Rows are points. Any point is a mix of the corners, with weights that add up to 1. It lies inside the corners' shape when no weight is negative. Is each point inside? If not, which corners have a negative weight?

Corners:
(1): 0.52, 0.14, -0.19
(2): -0.08, 0.77, 0.45
(3): -0.36, -0.26, -0.81
(4): -0.43, -0.55, 0.36
Points:
-0.20, 0.19, 0.35 -> inside
-0.51, -0.15, -0.19 -> outside (1)
-0.11, 0.49, 0.18 -> inside
0.09, 0.14, 0.48 -> outside (3)
-0.55, -0.30, -0.20 -> outside (1)
-0.45, 0.21, -0.04 -> outside (1)

Corners:
(1): -0.15, -0.59, 0.14, -0.40, -0.22, 0.15, 0.36, 0.16
(2): 0.19, -0.39, 0.10, -0.39, 0.53, -0.30, -0.06, 0.41
(3): 0.45, -0.11, 0.01, -0.25, 0.23, 0.27, -0.13, 0.01
(4): 0.11, 0.07, -0.07, -0.42, -0.24, -0.32, -0.27, -0.09
(5): 0.15, -0.34, 0.16, -0.51, 0.31, -0.22, 0.08, -0.54
(6): -0.14, -0.08, 0.01, 1.28, 0.11, -0.29, 0.83, 0.36
(7): -0.44, -0.16, -0.38, 0.28, 0.10, -0.08, -0.25, -0.48
(8): -0.11, -0.13, 0.50, -0.42, 0.23, 0.15, -0.16, -0.01
(9): 0.04, -0.72, 0.08, 2.01, -0.16, -0.30, -0.41, -0.38
Points:
-0.09, -0.45, 0.12, -0.19, -0.11, 0.04, 0.24, 0.09 -> inside
-0.01, -0.11, -0.04, -0.58, 0.14, -0.08, 0.05, -0.16 -> outside (9)
0.02, -0.50, 0.05, 1.11, -0.04, -0.19, -0.21, -0.22 -> inside
0.01, -0.29, -0.14, 0.45, 0.05, -0.22, 0.09, -0.14 -> outside (8)
